Rows are points. Each copy is the shape, with its points in the same order, turned, moved and blurred by noise. Some copies are also mirrored. Which?
(in the rows, 128 means zero)

Shape, 6 rows:
[[130 169 100]
 [130 183  68]
 [142 104 124]
 [125 131 141]
 [102  97 141]
 [ 97 121 128]]
Copy 1:
[[102 151 158]
 [ 79 149 181]
 [144 109 125]
 [135 142 119]
 [133 120  85]
 [113 134 100]]
Copy 1 is: mirrored
Copy 2, 6 rows:
[[ 76 126 120]
 [ 43 109 127]
 [138 118 150]
 [132 127 115]
 [159  98 115]
 [133  98 108]]
Copy 2 is: mirrored

Shape:
[[165 194 119 117 152 146]
 [107 100 138 136 109 136]
 [ 82 102 137 169 103 125]
 [112 121 104 117 119 155]
 [ 97 134 153 137 109 113]
 [110 115 101 173 120 119]
 [112 106 159 153  97 153]
 [155 151 121 118 126 131]
 [171 149 141 122 171 164]
 [121 130  85 101 185 165]
 [116 128 146 136 121 116]
 [102 147  90 157 149 172]]
Copy 1, 12 rows:
[[182 160 105 149 138 124]
 [103 104 168 132 132 119]
 [ 96  86 165 146 122  82]
 [103 143 133 118 125 119]
 [134 118 181 150 151  88]
 [118  90 133 128 114  86]
 [100  99 176 165 122 127]
 [165 144 133 125 131 129]
 [156 132  92 151 150 158]
 [111 159  79 110 161 119]
 [133 110 163 144 149 100]
 [ 99 146  94 150 114  91]]
Copy 1 is: only turned
Copy 2, 12 rows:
[[107 148 163 111 165 151]
 [105  97 103 157  97  95]
 [ 97 128  93 166  77  74]
 [ 91 107 101 153 129 129]
 [ 93 126 127 134  90  87]
 [111 142  85 158 128  81]
 [110 109 125 179  77 106]
 [113 118 147 130 148 121]
 [151 123 147 122 141 165]
 [115 113  79 110 156 162]
 [114 120 127 138 105  92]
 [ 99 157  77 148 134 153]]
Copy 2 is: mirrored
Copy 3, 12 rows:
[[ 88 201 161 111 120 123]
 [155 107 124 122 114 146]
 [188 115 104 125 102 147]
 [120 128 110 102 128 151]
 [177 134 135 106 115 115]
 [153 139  88 139 102 140]
 [163 106 146 114  97 165]
 [100 153 147 117 113 121]
 [ 89 170 175 142 133 153]
 [ 92 165 113 115 179 156]
 [154 130 139 118 114 119]
 [128 180  93 117 127 182]]
Copy 3 is: mirrored
Copy 4:
[[ 99 112 116 184 149 159]
 [121 139 113 102  80 121]
 [106 165 127  96  46 123]
 [ 97 142  98 107 111 132]
 [102 129 152 118  80 118]
 [105 181 105 134  73 117]
 [115 132 115  99  54 148]
 [117 115 108 157 113 128]
 [134 126 112 161 144 181]
 [102 155  99 110 177 149]
 [117 141 137 122  83 121]
 [ 72 172  94 126 118 158]]
Copy 4 is: mirrored

Shape, 13 rows:
[[ 98  92 136 145 112 157 127 168]
 [131 143 178 125 115 110 164  97]
 [153 150 186 126 152 139 143 112]
 [114 125 125 139 102 172 121 150]
 [134 119 177 124 131 102 162  94]
 [ 96 120 114 123 113 139  88 175]
 [ 94  75 128 175 149  96  97 117]
 [110 140 114 128  97 123 108  80]
 [157 147 119 132 162 140 137 115]
 [ 99 142 127 138 103 178  79 137]
 [134 119 143 167 120  82 105 116]
 [ 67 144 118 155 109 156 121 162]
 [108 108 120 176  96 119 117 122]]
Copy 1:
[[141  78 122 127 124 116  76 135]
 [146 175 137 111 174 113 126 116]
 [154 158 170 113 179 150 121 133]
 [145 104 123 126 115 150  81 116]
 [138 155 148 124 178  93 125 122]
 [118  91 126 112  82 134  81 148]
 [ 89 114 159 167 120  67  81 142]
 [ 99 158 129 136 109 128 113  87]
 [125 139 155 155 147 158 144 145]
 [121 117 137 114  92 168  59 108]
 [126 160 160 145 112  86 112 137]
 [125 117  95 126 108 142  50 145]
 [132 135 124 158 102  96  84 113]]
Copy 1 is: mirrored
Copy 2:
[[ 92 121 173 150 136 129 116 167]
 [122 129 141  72 102 127 144 104]
 [149 127 169  91 123 122 119  81]
 [115 133 152 142 134 150  93 157]
 [113 110 147  83 101 118 156  94]
 [ 87 112 144 142 158 116  73 162]
 [ 61  95 142 170  94  82 118 112]
 [ 92 115  98 114  97 150  90 113]
 [149 123 125 137 143 131 119  83]
 [102 135 151 142 124 154  48 144]
 [109 102 120 126  87  77 112 121]
 [ 81 168 143 144 138 130  89 161]
 [ 95 123 124 150  87 116 112 150]]
Copy 2 is: only turned

Shape (16 x 11):
[[159 140 111 115 165 162 137 146 110 162 128]
 [111 144 117  95 105 161 155 110 130 121 173]
 [117 148 177 147 121 171 114 174 108 112 102]
 [123 121 147 133 173 169 154 120 147  98 122]
 [127 152 143  97 177  96 114  93 130 119 108]
 [ 93 101 170 126 111 144  83 161 109 150 126]
 [144 121 144 101  97 148 159 169 119 146 175]
 [105 112 144  82 138 103 133  98  96 176 110]
 [ 77 132  92 139  89 106  85 121 179 151 172]
 [130 105 167  91 105 114 147 151 114  97 146]
 [111 163 180 126 104 154 141 110 162 143 109]
 [125 107 109 153 134 162 121 107 147 123  95]
 [107 160 122  90 154  89  79 139 112 104 124]
 [165 111  94 102 135 161  77 138 153 162 165]
 [ 97 119 138 137 156 137  98 124 113 174 155]
 [138 144 102 151 122 125  83 133  96 118 155]]
Copy 1:
[[116 160 110 101 161 129 111 167 141 123 146]
 [104 136 170 124 112 165 129 139 160 163 159]
 [125 172 176 146 122  81 132 145 126  95 107]
 [ 92 150 156  97 142 149 159 120 134  87 124]
 [135 131 130  92 129 145 103  85  94 100 162]
 [125 129 174 162 150  88 131 154  82 136 124]
 [114 127 153 142 136 103 148 169 167 156 178]
 [154 124 156  82 156 121 117 126  78 162 172]
 [ 70  88 150 172 133 133  90  95 116 197 120]
 [133 103 169 127 101 100 162 137 131 122 178]
 [118 160 205 123 152 112 110  88 149 125 141]
 [108 118 155  96 152 136 119 125 132 121  77]
 [124 125 120 134  88 123  84 114  78 114 157]
 [ 98  93 117 154 177 147  85 172 141 132 139]
 [116 147 129 147 169 133 132 130  84 157 135]
 [140 127 100 159 111 130 109 135 126 144 110]]
Copy 1 is: only turned
Copy 2, 16 rows:
[[150 131 125  98 121 151 141 142 156 164  83]
 [105 129 174 127  74 161 120 120 143 135 136]
 [129 153 116 119 112 145 188 179 100  97 120]
 [155 142 157 159 143 172 135 156 147 107 119]
 [137 143 142 122 153 105 112 102 153  86  95]
 [ 86 114 117  78 139 155 157 160  89  94 124]
 [121  93 150  86  71 148 144 162 148 140 143]
 [ 98  86 158  89 131 130 126 110 134  93  59]
 [ 42 120 129 115 146 144 138  79 137 138 187]
 [120  94 144 111  85 131 119 169 139  75 138]
 [124 134 170 127 111 154 199 104 130  86 128]
 [122 120 106 160 145 181 152 118 138 119 110]
 [ 95 167 114 105 139  90 102 125 139  92 114]
 [127 126  96  65 128 183 113 104 153 157 146]
 [103 117 149  88 165 146 133 125 103 146 115]
 [113 134  89 123 121 116 117 123 101 153 139]]
Copy 2 is: mirrored
Copy 3 (16 x 11):
[[174 134 134 118 138 130 157 142  83 107 114]
 [144 166  83 135 100 182 156 104 113 108 133]
 [122 120 141 170 134 146 131 156 146  88  82]
 [116 122  92 150 166 130 165 118 133  86 139]
 [ 94 149 146 103 129 109 137  81 113 120 125]
 [128  95 148 127 114 169  89 154 154 107 119]
 [197 159 110 139 101 160 119 139 150 114 137]
 [135 132 138 105 145 159  93  74 102 158 123]
 [ 82 136 111 102  46 163 136 161 146 161 163]
 [159 140 101 150 102 134  95  88 164 104 123]
 [114 147 146 150 140 172 166 118 170 134 112]
 [118  72 111 145 125 134 181 126 119 131 122]
 [ 89 152 138  99  87 105 112 104 113  99 104]
 [169 107 131  72  86 134 180 145 117 105 154]
 [113 110 147 119 123 158 116 154  94 116 161]
 [125 126 147 147  57 121 133 141  91 108 129]]
Copy 3 is: mirrored
Copy 4:
[[137 125 117 122 182 139 148 123  96 159 108]
 [149 126 139  77 148 144 116 118  88  85 143]
 [ 73 116 161 127 102 128 129 110 109 141  87]
 [111  91 135 138 171 118 133 113 134  87 111]
 [169 102 179 161 165  88 121 136 110 133 140]
 [126  95 150 102  79 138 119 106 135 170 115]
 [119 107 115  90 122 176 135 144  75 128 146]
 [208  91 142 135 115 109 150 116  94 148 130]
 [149 155 134  70 111 103  87 106 150 140 204]
 [135  85 137 134  96 156 103 156  92 106 133]
 [111 124 169 102 111  90 172 129 111  99 134]
 [138 147 119 134 140 108 131 109 160 113 106]
 [151 114 178 140 142  99  65 130  97 163 131]
 [151 140 123  73 175 152 118 156 151 171 135]
 [151 101 148 107 136 135 134  79 135 171 149]
 [136 166 159 133 143 163  91 104 122 161 138]]
Copy 4 is: only turned

Shape, 15 rows:
[[107  88 153 156 148 155 132  38 115 139 115  89]
 [138  97 123 129 169  90 142 137 131 143 148 129]
 [155 134 128 128 134 140 130 130 100 147 139 107]
 [141  91 142 148 109 138 101 139 141 131  80 172]
 [137 122 148 119 160 112 100 104  55 131 150 109]
 [156 140 111 130 139 110 109 121 136 106 152 117]
 [122 119 152 119 131 155 132 125 137 129 152 171]
 [135 127 124 167 159 165  69 120 127 133 146  95]
 [128 131 138 154 160  45 118 118 140 119 148 102]
 [119 132 132 115 149 137 104 123 138 145 127  87]
 [142 139 132 136 158 107 130 138  94  94 139  87]
 [ 75 126  82 130 142 165  85 117 133  57 145 154]
 [122 116 133 132  83 160 139 133  56 135 146 109]
 [147 112  93 119 109 163 100 134 146 148 148 176]
 [137  35 150 114 130 105 120 105 150 129 151 116]]
Copy 1:
[[ 87  51 168 131 134 119  91 113 152 146 182 171]
 [135 150 104 162 152  95 153 135 149 137 169 150]
 [145 127 135 113 143 132 144 115 134 125 161 125]
 [169 109 146 181 100 116 100 149 119 144 103 133]
 [125 128 155 121 158  96 152  70 120 103 162 166]
 [118 166 111 144 141 132 115  97 134 123 149 115]
 [128 132 116 145  96 142 129 151 105 116 144 174]
 [138 103 127 148 190 164  98 106 107 122 156 142]
 [ 86 166 139 180 167  82 134 122 142 126 169 117]
 [119 130 134 116 169 132 120 126 111 161 147 139]
 [112 136 125 114 168 107 138 109 142  93 137 116]
 [ 98 103  48 152 125 133  85  93  80 113 106 148]
 [152  86 136  90 106 108 141 116  96  91 173 113]
 [179 140  96 157  88 152 116 120  95 152 150 144]
 [143 140 130 150 125  66  73 144 136 142 187 174]]
Copy 1 is: only turned
Copy 2, 15 rows:
[[174  54 183 163 131  78 129  89  78 127 143 106]
 [125 111 113 141 154  84 120  87 167 144 146 126]
 [154 115 149 126 152 131 134 127 139 143 145 132]
 [136 114 132 145  80 110  94 105 128 114 103 183]
 [182 136 145 175 176 113 118 125 133 138 135  97]
 [135 128 119 121 147 131 127  97 141  96 155 112]
 [107 120 122 138 131 123  93 102  95 155 132 142]
 [172  83 145 139 129 143  82 122 133 105 183 120]
 [125 143 147 140 146  72 116  77 174  97 166  90]
 [151  91 147 109 131 114 101 122 139 132 140  95]
 [133 119 153 145 182 117 127 128 157  97 142 108]
 [ 98  85  81 172 113 146  93 140  91  76 143  92]
 [151 125 152 149 148 113 151 184  97 144 144 149]
 [135 115  79 120  92 148 115 111 110 144 144 158]
 [163 103 100 122 149  38 103  84 107 124 134 143]]
Copy 2 is: only turned
Copy 3:
[[ 81 157 126 164 131 140 108  64 100 121 119 160]
 [175  95 133 144 121 148 117 117 132 140 164 137]
 [150 135 143 128 126 156 100 145 105 141 121 119]
 [127 130  83  71 104 149 148 111 120 183 128 141]
 [137  98 181 142  96 152  82 118 100 149 103 142]
 [166  92 126 109 142 139  98 132  83 123 127 131]
 [151 130 140 105 128 157 163 139 106 144 131 178]
 [115 115 131 110 178 176  73 124  95 157 123 150]
 [175  76 147 129 144  94  91  90 115 138 157 131]
 [127 121 147 106 158 152  95 124 136 116 127 130]
 [152  79 152 148 146 132 104 131 101 145 105 105]
 [ 79  52 108  96 152 156 140 161  71 125 134 176]
 [104 148 173 131 101 161 131 157  73 160 124  99]
 [149 132  99  69 111 183 129 160  88 135 153 164]
 [151 111 135 118 112 182 147  52 109 123 163 129]]
Copy 3 is: mirrored

Shape (18 x 12):
[[123 135 146 144  91 189 102 106 131 100  90 136]
 [142 100  96  81 110 106 191 134  99 168 108 141]
 [150 120  90 129 106 170 111 157 122 109  98 174]
 [111 137 104 164 107 127 138 142  83 159 103 111]
 [121 122 150 147 147 129 127 128 161 134 123 104]
 [133 113 150 109 118 126 113 124  47 155 114 133]
 [122 113 102 104  89 191  50 156 104 120  94 140]
 [135 143 128 100 161 168 149 131 169 119 164 141]
 [112 163 101 124 128 151 132 139 118 105 102 112]
 [124 125 147  93 123 124  79 138 108  78 110 141]
 [107 107 103 157 110 150 130 117 155 136 117 161]
 [ 91 126 192 117 129 138 143 110 106 100 119 133]
 [135 142 130 176 162 136  92  82 154 107 115 107]
 [126 113 152  94 136  99 107  92 126 148 149 156]
 [ 96 100 102 185 130 123 116  68 129 107 148  77]
 [183 149 162 134 132 129 129 144 166 141 164 123]
 [145 164 138  59  93 116  86 103  96 134 118 132]
 [151 145 129 120 122 178 109 119 148 134  99 118]]
Copy 1:
[[ 90 160 151 148  91 174 122 107 143 121 116 175]
 [151  59 112 102 122  79 138 125  93 138 113 166]
 [115 139 116 151  84 143 154 123  98  83 101 177]
 [145 154 134 134 126 111 166 141 112 169 102 162]
 [102 132 148 134 167 162 116 155 128 124 109 131]
 [171 157 150 100 105  90 106 109 122 136 126 151]
 [106 177 115 125  47 151 125 142  84 109 142 177]
 [107  99 124 131 175 170 144 116 125  80 157 138]
 [102 144 118 131 116 137 162 111 114 145 113 130]
 [ 98 153 125 134  85 122  96 120 128  86 135 109]
 [110 119 114 172 144 144 120 138 107 119 104 192]
 [ 95 139 174 137 144 113  93  85 140 132 144 136]
 [128 170 131 161 152 194 105 129 132 125  79 122]
 [151 136 100 122 154 114  60 126 134 106 140 150]
 [151 142 135 199 145 180  98 152 133 182 123 120]
 [132 116 146 106 163 154 145 165 165  62 111 134]
 [133 146  89  73  83 119  89 111 158 115 135 142]
 [108 131 135 105 113 181 135 124 123 112 110 159]]
Copy 1 is: only turned
Copy 2 (18 x 12):
[[108 117 172 131  70 146 116 105 146 135 112 121]
 [158  92  60  96 125 130 122 151  53 114 124 116]
 [117 104 126 162  97 172 127 170 122 113  89 118]
 [160  98 111 154  74 110 132 128  87 131 167 130]
 [112 129 135 129 145 100 120 130 150 146 152 116]
 [159  85 141 153 121 134  87 106  59 115 140 141]
 [135 123 143 183  56 182  70 145 114 127  97  84]
 [ 89 145 114 137 170 137 153 129 120 160 100 109]
 [106 122 135 154  85 116 152 128  99 121 129  90]
 [ 96 112 171 151 126 157  84 137  96  94 134  89]
 [122 117  97 136 109 150 137 137 169 122 135 137]
 [ 83  96 168 103 131 134 110  93 101 142 153 136]
 [135 125 169 156 140 106 152 103 175 113 146  94]
 [139 129 114 127 176 152  90 100 109 103 147 120]
 [152  94 138 140 125 128 159  90 172 140 196  73]
 [137 178 162 117 176 123 147 157 114 144 136 131]
 [139 161 150 124 116 164  94  94  61  88 125  99]
 [134 146 148 137 105 119 120 124 127 131  94 111]]
Copy 2 is: only turned

Shape, 17 rows:
[[100  70 135 148 125 126 111 171 209 115 172 113]
 [125 174 128 143 121  69 102 131 131 159 107  91]
 [133 119 152 109 117  99 169 129  97 164 156 117]
 [131 131  72 150 139 122 152  74 121 145 135  89]
 [147 116 149 180  86 128 155  68 116  91 117  94]
 [104 166 101 131 153 149 121 103 145  96 128 183]
 [ 80 147  87 151  75 122 127 154 134 151 123 106]
 [166 149 135 137  87 139 117  87 159 138 111 131]
 [ 91 121 121 136 111 111 121 125 108 119  85 116]
 [134 128 160 103 120 128 124  84 129 115 131 102]
 [139 126 121 131 146 119 156 125 133 148 135 154]
 [158 141 119 117 142 107 114 114 132 128  76  93]
 [107 129 156 151 112 156  87  74 165 169 119 182]
 [141 136 112 109 125  85 166 129 167 138 124 115]
 [ 95 106  84 103  80  97 111 144  89 135 131 142]
 [ 69 110 145 130 113 113 158 107 104 133 163 154]
 [152 106 114 136 139 147 151 105 143 141 132 127]]
Copy 1:
[[ 74 138 135 164 109 130 102 107  64  91  73 135]
 [163 124  95 127 120 114  82 130 111 136 173 139]
 [141 165  79 118 155 137  95 168 147 116  98 147]
 [162 154  77 182 131 147 125 165 113 121 131  75]
 [176 160 122 133 177 143 116 108 125 151  94  54]
 [132 122 139 210 113 148 160 125 170 148 120 140]
 [176 116 145 160 111 105 125 173  84 108 112 140]
 [138 103  98 129 149 125 152 122 125 163 111  92]
 [161 156 152 152 145 114 128 138 134 108 138 120]
 [132 151 110 119 171 166 138 121 128 132 132 109]
 [122 135  93 161 126 124 119 148 167 126 104 133]
 [132 113 107 137 151 122 106 127 149 126 179  86]
 [134 138  97 143 117  92 199  81 129 152  97 140]
 [120 121  88 165 167 127  90 162 112 132 122 130]
 [138 176 160 136 122 108 135 207 123 123 134 145]
 [159 193 120 157 142 142 133 144 137 110  82 171]
 [125 134  81 158 128 137 127 144 146 111  93  91]]
Copy 1 is: mirrored
Copy 2 (17 x 12):
[[142 160 106 126 156  58 212 152 110 131 166  96]
 [153 118  99 100 118 129 135 105 135  65  80 100]
 [ 99 128 105 119 151 127 111 116 117 160  85 130]
 [ 80 111 139 162  96 124 151  84 116  95 116 139]
 [121  95 173 108 137 135 142  68  63 117 152 141]
 [114 103 119 124  69 104 107 145 146 114 192 110]
 [133 147  68 124 105  72 134  94  92  82 121 133]
 [110 144 137  98 129 145 112  81 119  88 169  97]
 [159 100 114 128 125  81 115  86 124 104 124 138]
 [133 125 161 139 142 130 108 110 114 126 134 100]
 [ 89 111 101 115 129 117 126 124 144 138 138 129]
 [144 105 129 136 145 142 128  94 163  74 126 132]
 [ 89 142 153  65 116  67  99  96 143 109 172  72]
 [120 111  77 144 143 140 153 106 128 123 132 101]
 [157 156  84 134  86  78 116  81 136 150 120 150]
 [113 105 119 115 109  71 107 119  96 179 120 113]
 [ 77 128 133 139 145 123 142 108 135 124 157 138]]
Copy 2 is: mirrored
